Each row of a before or after table is a point. One or more steps were done to the points. Then noise was added and the rows were shuffled. The steps act on how far a point lies along the listed directions, d1 being the first. What was done? A step turns or swaps two directions, mirrors them in a line or flattens them onto one, adds a multiple of one to another, or multiplies one. Angles are multiples of 10 degrees, from the lower direction toward the higher: turns from -170 to 170, lines from 10 to 170 but not 90. Use the fewest steps. Two steps may share a direction if one is a turn and the other turns, adds or multiplies; they go together, in the order done. Otherwise the lowest direction goes first.

Directions:
(1): -38; -26
(2): 26; -38
Before, 13 rows:
11; 23
-9; 7
-2; -1
17; -35
-8; 16
84; 70
-19; 25
10; 19
15; 5
22; -42
3; 10
89; 24
-1; 20
After:
-14; -20
7; -8
-11; 40
13; -28
-12; -18
-95; -55
-92; -8
-6; -8
-5; -19
6; -18
-14; -3
-15; 43
3; 0
Steps: turn d1 and d2 by 170 degrees

Directions:
(1): -25; 48; -50; -20; -15; -18
(2): -3; 3; -21; -2; -4; 76
Before, 9 rows:
20; -20; 34; 8; 4; 47
19; -2; -5; -5; -1; 36
30; -46; 60; 18; 17; -1
-10; 24; -30; -21; -9; -2
13; 2; 9; 16; 10; 95
-7; 7; -5; -5; 17; -10
-21; 10; -2; 13; -2; 26
-13; 5; -15; -21; -4; -18
17; -37; 27; 8; 10; 24
After, 9 rows:
-8; 18; -27; -18; -9; 24
5; 9; 25; -5; -1; -60
10; -17; 22; 1; 8; -50
-11; 50; -5; -5; 1; -81
-24; 20; -6; 8; -2; -12
-4; 0; -2; -2; 18; 11
-10; -7; -10; -16; -1; 25
24; -34; 56; 13; 14; -44
12; 18; -11; -14; -6; -30
Steps: mirror d1 and d2 in the line at 30 degrees

Directions:
(1): 62; -10; -6; 8; -46; 3; 7; -62; 32; -13; 0
(2): 17; -7; 16; 0; -4; -38; -1; 14; -7; 4; -95
(3): -25; 33; -19; 7; -66; -54; 0; 32; 21; -14; 17
Before, 14 rows:
-22; -7; -7; -2; 47; 12; 2; 13; -17; 7; 15
-15; 19; -13; -2; 20; 7; 2; -12; 0; 9; 37
-11; 6; 15; 8; -44; -62; 9; 28; 6; 3; -46
-1; 28; -15; 2; -62; -68; -2; 31; 17; -12; -53
2; 14; 6; 16; -95; -54; 6; 21; 51; -17; -37
-14; 8; 21; -1; 16; -46; -7; 62; -15; 6; -58
-44; 14; -7; -14; 8; 29; -17; 17; -11; -15; 49
-26; 23; 1; -6; -6; -15; -10; 22; 2; -12; -4
-35; 28; -4; 2; -42; -68; -3; 46; 7; 5; -43
1; 19; -21; 5; -13; -2; 5; 16; 2; -6; 31
18; -1; -1; -2; 5; 26; -6; -6; -6; 6; 18
-41; 1; 2; -9; 49; 19; -9; 29; -30; 12; 16
-49; 10; 19; -2; 65; 22; 2; 31; -49; 15; -7
-19; 11; 3; 4; -10; -28; -6; 47; 6; 12; -46
After, 14 rows:
-32; 23; -3; -8; 3; -2; -13; 20; 1; -10; 18
-9; -11; -1; 0; 46; 6; 3; 9; -17; 9; -12
-33; 26; -9; 15; -80; -23; 6; 30; 51; -18; 52
-25; -5; 5; -17; 32; 49; -17; -1; -19; -9; 26
-72; 42; -20; 2; -36; -45; -5; 57; 6; 2; 40
-27; -4; 7; -10; 49; 12; -7; 26; -29; 13; -11
30; -6; 2; -2; 5; 22; -6; -12; -6; 8; -5
-46; 23; -2; 9; -50; -50; 8; 44; 7; 0; 24
7; 11; -17; 1; 5; 20; 7; 3; -3; -1; 39
1; 7; -4; -2; 34; 16; 2; -26; -5; 11; 16
-46; 28; 7; 1; -4; -58; -8; 84; -7; 1; -12
-42; 46; -31; 2; -59; -48; -3; 45; 18; -17; 37
-42; 10; 20; -2; 51; 0; 2; 33; -45; 14; -36
-46; 26; -6; 5; -19; -26; -7; 60; 9; 8; 0
Steps: turn d2 and d3 by 50 degrees; add -0.3 times d3 to d1

Directions:
(1): -30; 35; 4; 28; -38; -13; 26; -40; 46; 31; 23; 50; -4; 44
(2): 11; -43; 74; 8; -15; -2; -6; -67; -18; 6; -14; 15; 24; -35
Before, 8 rows:
-27; 30; 3; 11; -27; -21; 35; -41; 20; 22; 22; 46; 3; 30
-26; 49; -50; 16; -18; 2; 20; 21; 35; 27; 32; 44; -23; 45
-22; 56; -47; 7; -8; -9; 21; 47; 60; 7; 13; -3; -22; 73
-5; -10; 38; 16; -18; 11; 13; -53; 3; 18; 2; 9; 19; -16
-2; -31; 49; 18; -37; -37; 12; -77; 8; 10; 10; 37; 15; -3
22; -60; 79; 9; -16; -2; -19; -72; -23; 19; -31; 10; 31; -39
5; -36; 21; -10; -3; -10; -5; -26; -5; 10; -18; -14; 8; -11
-22; -22; 76; 27; -16; -7; 26; -95; 14; 33; 14; 62; 27; -7
After:
-25; 50; -58; 15; -13; 4; 16; 31; 33; 23; 31; 36; -22; 44
2; -12; 11; 2; 1; 19; 1; -11; -10; 4; -3; -17; 10; -23
31; -60; 44; -10; 10; 6; -29; -22; -37; 0; -38; -23; 24; -48
-24; 54; -40; 14; -13; -11; 24; 36; 63; 12; 14; 6; -20; 76
16; -30; 3; -2; -2; -24; -1; -13; -12; -16; 2; -6; 4; -13
-6; -21; 14; -3; 33; 8; 5; -5; -17; 0; 1; 6; 14; -19
-15; 32; -27; -4; -2; -13; 23; 6; 5; 2; 15; 14; -5; 24
7; -33; 15; -16; -1; -9; -10; -17; -10; 7; -17; -22; 6; -11
Steps: flatten d1 and d2 onto the line at 130 degrees

Directions:
(1): 39; 9; -8; 53; -10; -13; -34; -17; -50; -48; 37; 30; -5; -40; 45; 9; 40; 9; -5; 23; -46; -32; -16; 52
(2): 15; -19; -50; 28; -8; 29; -2; 16; -14; 39; 9; 5; -28; 8; -25; -31; -60; 28; -67; 68; 24; -29; -32; 7
(3): 44; 11; 20; -63; -44; -62; -15; -13; -23; -28; -23; -42; 14; 3; 17; -22; 9; -15; -66; 7; 20; -40; 3; -38
Before, 12 rows:
2; 15; 23; -16; -3; -18; -16; -2; -1; -32; -2; -13; 16; -8; 13; 21; 40; -8; 43; -30; -7; 18; 13; 4
46; 8; 4; -84; -47; -66; -5; -11; -25; 12; -40; -63; 13; 26; -10; -48; -28; -15; -93; 9; 35; -48; -4; -64
3; 5; 6; -7; 8; 11; 3; 2; 7; 6; 6; -2; 0; 8; -10; 9; 4; 8; 22; -1; -10; 6; -16; 5
-5; -13; -18; 30; -3; 12; -2; 4; -3; 21; 7; 8; -18; 3; -9; 3; -10; -4; -15; 23; 3; -12; -4; 9
-22; -21; 0; -22; 2; 13; 28; 12; 28; 34; -24; -19; -5; 30; -35; -3; -48; -9; -2; -12; 29; 22; 1; -36
-21; -20; -16; -11; -3; 27; 19; 17; 31; 43; -11; -10; -15; 22; -31; -8; -26; 0; -9; 8; 34; 14; -6; -10
-4; -5; -20; 3; -5; 12; -8; 19; 5; 11; 2; 0; -17; -1; -15; -4; -17; 3; -11; 13; 12; -12; -13; 2
-1; 5; 7; -7; -1; -18; 3; -9; -3; -9; -2; -3; 13; -6; 11; 22; 37; -15; 12; -14; -18; 3; 17; 2
15; 14; 39; -65; -20; -48; 10; 4; -10; -42; -28; -12; 46; 11; 10; -3; 32; -23; -2; -35; 4; -6; 19; -41
-14; 4; 21; -21; 8; -12; -4; -11; 20; -14; -12; 14; 22; -2; 2; 12; 14; -13; 54; -43; -7; 32; 12; -20
-25; -19; -24; 10; 10; 4; 1; 6; -15; 21; -9; -3; -4; 7; -28; -3; -30; 17; -40; 21; 32; -3; -8; -14
4; -23; -7; -11; -7; -4; -4; -18; -5; -16; -3; -17; 14; 3; -1; 2; 6; 0; 1; -3; -3; 2; 5; -5
After, 12 rows:
3; 5; 6; -8; 8; 12; 3; 3; 7; 8; 6; -3; 0; 9; -12; 9; 2; 10; 20; 0; -8; 5; -17; 3
62; 28; 33; -66; -48; -95; -28; -35; -51; -47; -21; -47; 29; -8; 39; -20; 41; -28; -49; -23; -13; -51; 7; -33
-9; 0; 3; 26; 9; -23; -19; -15; -38; -34; 9; 12; 11; -24; 16; 22; 33; 6; -1; -7; -11; -5; 3; 15
-12; -8; -11; -18; -1; 1; 17; 6; 13; 29; -14; -15; 3; 16; -20; 4; -8; -7; -15; 6; 13; 5; 10; -18
-23; -6; 5; -29; 8; 3; 8; 1; 34; 18; -22; 5; 14; 16; -25; -2; -24; -5; 30; -25; 21; 33; 6; -37
-3; 3; 17; 10; -3; -6; -7; -10; 3; -27; 11; 10; 3; -15; 25; 23; 55; -14; 41; -27; -21; 11; 7; 26
1; -7; -8; 36; -4; 2; -11; -4; -13; -1; 14; 14; -13; -8; 7; 13; 14; -8; 0; 13; -14; -13; 0; 19
6; 3; 23; -75; -19; -32; 22; 17; 4; -10; -39; -21; 37; 30; -16; -18; -7; -16; -27; -17; 30; -4; 14; -58
4; 6; -6; 12; -6; -1; -19; 8; -8; -18; 11; 9; -11; -17; 8; 9; 16; -3; 10; -2; -11; -13; -7; 17
-2; 2; 34; 1; 0; -21; 2; -15; -1; -37; -2; 2; 13; -8; 22; 30; 34; -25; 49; -48; -29; 19; 15; 1
2; -25; -10; -14; -7; 0; -1; -16; -2; -9; -5; -19; 12; 6; -6; -1; -2; 1; -3; 0; 3; 3; 5; -9
-13; -4; -4; -32; -3; 9; 5; 19; 22; 24; -19; -29; 2; 23; -32; -5; -25; 6; 3; -1; 38; 20; 3; -24
Steps: swap d1 and d2
